Rows are points. Each copy is the shape, with its points in the same order, stretched, turned, moved and blurred by noise. Some copies are also mirrored. Which?
In the rows, 128 means zero.

Shape:
[[ 67 167]
 [132  82]
 [162 125]
 [123 169]
 [148  86]]
Copy 1, 5 rows:
[[ 54 100]
 [151 195]
 [183 140]
 [123  84]
 [174 186]]
Copy 1 is: mirrored
Copy 2, 5 rows:
[[217 152]
 [101 166]
 [117 111]
 [182 109]
 [ 92 151]]
Copy 2 is: only turned

Shape, 7 rows:
[[131  63 158]
 [189 113 157]
 [ 76 164  67]
 [127  91 204]
 [114  87 176]
 [ 87 159  87]
 [112 133  76]]
Copy 1, 7 rows:
[[106 150 195]
 [181 162 156]
 [ 83  93  72]
 [137 116 217]
 [117 123 198]
 [ 96  96  83]
 [102 130  93]]
Copy 1 is: mirrored
Copy 2, 7 rows:
[[175 136 132]
 [149  76 176]
 [ 93 192 111]
 [165  93 110]
 [169 118 106]
 [ 99 172 117]
 [109 180 142]]
Copy 2 is: only turned
Copy 3:
[[107  47 107]
 [ 85 116 153]
 [157 222  73]
 [136  23 140]
 [134  56 120]
 [154 194  87]
 [118 196  87]]
Copy 3 is: mirrored
Copy 4, 7 rows:
[[119  84  97]
 [153 126 176]
 [128 179  69]
 [ 90  77 123]
 [ 96  93  97]
 [124 176  81]
 [150 161  86]]
Copy 4 is: only turned

Shape, 10 rows:
[[163 158  98 125 135  84]
 [138  98  89 203 111 141]
 [182 149 128 134 133 139]
 [122 132 105 102 141 142]
 [120 156  92 106 133 134]
 [104 160 122 101 120 129]
 [102 152 124 125 109 130]
 [112   7 125 139 138 130]
 [100 161 127 120 158 129]
 [113 150 115 130 109 140]]
Copy 1:
[[128  45 151  83 143 164]
 [ 91 119 138 147  75 182]
 [104  96 162 108 153 111]
 [172 109 157 118 140 132]
 [172  81 161 130 135 153]
 [185  99 129 159 139 132]
 [167 105 121 176 118 142]
 [161 197 106 101  90 120]
 [142 112 138 153 172 158]
 [160 103 134 169 115 142]]
Copy 1 is: only turned
Copy 2, 10 rows:
[[156 120 115  83 112 150]
 [155 122 204 117  85 140]
 [152 161 151  98 106 155]
 [ 98 117 129 134 168 141]
 [ 84 111 124 121 142 141]
 [ 75 112 112 143 135 137]
 [ 88 111 129 147 113 136]
 [192  97 151 175 235 132]
 [ 60 118 127 131 133 101]
 [ 92 117 141 138 112 139]]
Copy 2 is: mirrored
Copy 3:
[[ 86 169  82 126 154 160]
 [155 102 180 148 103 142]
 [ 72 154  98 158 155 125]
 [131 143  90 102 146 112]
 [149 154  77 109 149 123]
 [139 156  74 122 119 119]
 [148 144  96 135 102 120]
 [134  81 204  81  83 107]
 [121 104  78 111 131 126]
 [150 148  96 138 112 119]]
Copy 3 is: mirrored
Copy 4:
[[149  96 105 183 156 106]
 [184 133 112 172  62 142]
 [197 111 142 158 146 100]
 [143  99 141 105 120 141]
 [141  90 150 125 129 147]
 [115 111 174 116 140 148]
 [119 125 167 134 130 150]
 [120 162  50  76  41 116]
 [114 127 136 120 166 166]
 [141 114 175 133 120 149]]
Copy 4 is: mirrored

Shape:
[[139 126 106 138 135 134 130 143]
 [130 117 100 158 127 104 122 130]
 [149 119 103 149 119 113 161 117]
 [112 126 101 142 124 118 115  89]
 [119 165 106 155 124 117 125 143]
 [111 112 104 158  68 119 122 116]
 [118 125 108 137  82 129 162 101]
 [108 118 106  62 132 110 115 143]
 [189 149 172 152 131 115 116 143]
 [111 120 249 155 132 143 118 145]
 [124 122 109 118 101 107 117  77]
 [116 119 105  99 109 167 115 142]]
Copy 1 (12 x 8):
[[ 94 146 116 109 117 126 117 119]
 [ 80 160 114  85 143 144 152 116]
 [120 183 110  95 150 115 151 107]
 [131 163 125  71 139 177 149 143]
 [ 90 140 139  76 152 112 118 155]
 [101 184 142 116 195 160 171 150]
 [154 191 142 114 191 132 149 141]
 [132  94  82 140 145 173 110 115]
 [122 124 116 124  80  89 146 118]
 [168  91 238 195  79 126 139  89]
 [157 161 104  89 159 182 167 144]
 [115 131 122 151 128 162  93 147]]
Copy 1 is: only turned
Copy 2, 12 rows:
[[114 129 119 110 145 130 141 100]
 [141 126 127 150 143 157 134 108]
 [144 126 129 127  97 131 137  99]
 [133 126 150 137 123 153 128 144]
 [123 155 159 137 162 124 104 103]
 [126 102 148 191 102 136 161 117]
 [130 118 159 148  68 114 140 116]
 [122 161 124 127 155 125 174 159]
 [141 123 107 151 135  70  89  95]
 [ 86 111  48 186  81  92  67 107]
 [146 128 159 165  99 125 136 160]
 [ 91 109 115 111 141 107 176 127]]
Copy 2 is: only turned

Shape:
[[ 92 120 123 128 106 137 134 131 131 133 109]
 [100 109 162 129 105 130 134 117 113 123 115]
 [110 113  98 114 128 128 140 121 130 104 128]
 [104 118 104  87 109 157 111 127 164 113 129]
 [105 107 131 135 115 120 136 133 156 134 124]
 [ 99 109 133 138 106 164 136 136 128 127 107]
 [138 138 125 150 107 119  87 136 116 118 110]
 [ 97 130 113  52 104 153 142 123 117 131 108]
 [169 157 110 142 136 155 134 104 155  98 173]
 [ 92 110 122 152 143 159 143 137 106 109 151]
 [129 105 125 118 106 149 143 107 122 162 134]
 [ 89 124 105 127 114 155 132 129 106 154 112]
 [167 119 114 128 175 152 123 135 134 100 130]
 [121 107 111 133 117 144 127 112 107 103 112]
 [100 165 116 141 123 145 129 122 136 143 112]
 [101 122 108 151 194 130   7 118 112 110 130]
 [147 135 125 137 116 143 143  89 163 101 116]]
Copy 1, 17 rows:
[[112 100 109 155 112 161 110 111 133 124 125]
 [101 120 101 159 120 164  95 137 108 131 105]
 [118 113 142 170 103 111 130 102 119 117 127]
 [113 103 147 181 146 128 173  84 114 145 147]
 [102 136  94 153 110 149 124  94 119 135 137]
 [130  97 107 165 122 179 112 108 123 116 113]
 [131 120 112  99 144 124  89 155 144 110 149]
 [105  54 152 183 138 143 156 111 121 163  96]
 [167 176 153 160 154  80 182 112 157 119 138]
 [118 132 150 168 108 161 109 105 119  82  91]
 [122 121 110 160 107 163 170 138 133 140 110]
 [124  90 134 151 102 178 116 121 151 108 104]
 [173 149 168 122 137  96 150 101 104 139 119]
 [139 105 133 159 108 131 114 140 119 106 119]
 [142 122 132 142 123 150 116 108 171 128 127]
 [122 179 225  82 143 142  75 133 105 135 181]
 [166 150 109 175 132 100 152 123 137 153 153]]
Copy 1 is: only turned
Copy 2, 17 rows:
[[163 127 121 116 117 145 159  88 126 115 120]
 [165 127 131 128 106 181 128  93 122 135 113]
 [146  94 124 123 132 125 145 102  99 112 100]
 [150  95 150  86 148 137 191 103 120 118 138]
 [168 130 137 126  89 139 156 109 138 111 137]
 [153 121 126 103 121 158 143 104 134 126  98]
 [102 156 129 119 100 157 121 108 103 127 159]
 [160  74 120  99 177 157 171 101 116 122 132]
 [ 69 118 193 113 140  99 107 111 139 110 128]
 [153 118 152 114 135 113 108  97 127 124  39]
 [146 122 142 124 129 153 139 135 146 102 121]
 [157 129 118 120 153 135 151  97 125 109  99]
 [ 81 108 152 133 134 101 121 161 123 148  91]
 [120 108 123 115 126 156 122 107  98 115  92]
 [126 140 129 133 132 117 154  69 141 107 130]
 [118 178 150 157 144 102 169 110  57 144 104]
 [ 97 102 152 123 101 148 143  98 129 106 141]]
Copy 2 is: only turned
